Each row of a before or after table is a point. One or more steps were done to the points. Then noise was added and the rows were shuffled. The steps act on columns, c1 being the first. Write out the steps. A step turns or swaps two columns, mirrors them in a line or flattens them onto one, adds a multiple of one to another, or multiplies or shifts one. Angles are multiples of 10 degrees, from the lower column toward the higher: turns from -170 to 170, lines from 10 to 170 but not 90. Use the fewest steps. Two steps may share a column if one is a turn and the other turns, adds or multiplies; they go together, in the order done. Otherwise the lowest column goes first.

Before (8 x 2):
[[  6  10]
 [ -8   0]
 [  6  13]
 [  7  -2]
 [ -1 -19]
 [  6 -24]
 [ -2  13]
 [  3  -2]]
After (8 x 2):
[[-10   1]
 [  7  25]
 [ -2  33]
 [  4  -5]
 [  8  33]
 [  7 -61]
 [  9  -5]
 [ -1 -49]]
Steps: multiply c1 by 1.3; multiply c2 by 2.5

Before (12 x 3):
[[-24  -1 -23]
 [ 31  18   8]
 [-11  -6   8]
 [-16  24   5]
 [-24  18  -7]
 [ 42  10  -4]
 [-11  10  10]
 [-26   2 -12]
 [ -1  -5 -28]
 [ 60  12  18]
 [-30   3   6]
 [ 29  32   0]]
After (12 x 3):
[[ 25  -4 -11]
 [  1 -14 -25]
 [ 24  14 -13]
 [-32  20   0]
 [ 11  -3  11]
 [ 17  24  -3]
 [-60  18  13]
 [-30  29 -13]
 [ 25 -10 -21]
 [ 10  13   8]
 [-42   9  -7]
 [ 30   7   4]]
Steps: multiply c1 by -1; turn c2 and c3 by -20 degrees

Before (11 x 4):
[[ 22 -11  20  24]
 [-31   3  22   2]
 [ 44 -37 -35  12]
 [ 31 -27  26  53]
 [ 23 -47 -16   6]
 [  2   1  42   4]
 [ 22   6 -60  30]
 [ 40  10 -10   4]
 [-57  12  50 -20]
 [-50  14  41 -26]
 [ -7 -22 -27 -10]]
After (11 x 4):
[[  0 -21  21  25]
 [-22  53  47 -21]
 [-17  27  23   5]
 [-14  52  36 -28]
 [-25  -4 -30  -8]
 [ 20 -17 -58  27]
 [  2  -5  48   9]
 [-30 -44 -17   8]
 [ 29 -27 -16   2]
 [ -8 -59 -40  16]
 [ -9 -43  29  54]]
Steps: turn c1 and c2 by -60 degrees

Before (10 x 6):
[[ 23 -25 -11 -25  24   0]
 [-26  17  18  16   8  60]
 [  8 -21 -17   2   1  -8]
 [ -5 -13  36   6 -23  23]
 [ 31   0 -22 -32  15  22]
 [ 33 -28 -11 -11 -25   2]
 [ -3  -2  29   2  -1   9]
 [-24 -20  34  15   0  55]
 [-20 -30   8 -21 -27  -9]
 [  9 -37   1 -15 -20 -15]]
After (10 x 6):
[[-16 -22  19 -18  16  -2]
 [-23  10  -9 -27 -25  -5]
 [ 10 -22  18 -22  32  -4]
 [ -4 -26  21  10  24   2]
 [ -7  -4   3   0  -4   0]
 [  2 -16  13   4   2   1]
 [ 22 -29  23  25   8   4]
 [-13  -9   8 -24 -31  -4]
 [-40 -11   8 -11  12  -1]
 [ 27   1  -2  26   2   5]]
Steps: turn c1 and c5 by -160 degrees; flatten c2 and c3 onto the line at 140 degrees; flatten c4 and c6 onto the line at 10 degrees

Before (14 x 8):
[[ 11 -39  36   1   3  -4  -6  -9]
 [-14   3 -18  -4   8 -11 -11 -30]
 [ -8 -24 -13  -2  22 -11   2  -3]
 [ 19 -15  17  -4 -14 -16  -9  -7]
 [-29 -19  16  15 -29  -4  10 -10]
 [-18  16   3 -23  -3   1 -16  -1]
 [  1 -21  -7 -21   9  16 -11   4]
 [ 29 -60  -3   0  14   4  -5  -1]
 [-23 -24  20 -11  10  -8   7 -37]
 [ 13 -12  22 -11  20  25 -18 -15]
 [-36  -6  24  10  10  18   4  10]
 [ -4   8   8   9  -5  12  36   7]
 [-31 -11 -36 -19  15  -8  10  -6]
 [-29   7   9   6 -21   7  11   2]]
After (14 x 8):
[[ -7  36  11   9  -3  10   8  -9]
 [ -5   8  25  10  22 -24 -24  31]
 [ 19  -9  23 -17  15   1 -14  -7]
 [-21 -17  28 -17  -1  13 -12  25]
 [  8  -6  47  -7   4   4 -39   8]
 [-13  10  11  26  12  -8   8 -17]
 [  6  -5  -4 -22  -8  19 -60  12]
 [-21 -11 -10 -15  -9  -6 -21   5]
 [-16 -17   4  -1   3 -25  16  -1]
 [  4 -11 -24   8  18 -16   3  26]
 [  0  10  20  31  26  -8 -19 -16]
 [-11  10 -47  12  -5 -33 -10  16]
 [-22   4  31  34 -14  -4  -6   1]
 [  7   2 -18   4 -11 -11 -24  20]]
Steps: turn c1 and c4 by -50 degrees; turn c1 and c6 by 60 degrees; swap c2 and c7; multiply c3 by 1.3; turn c5 and c8 by 130 degrees
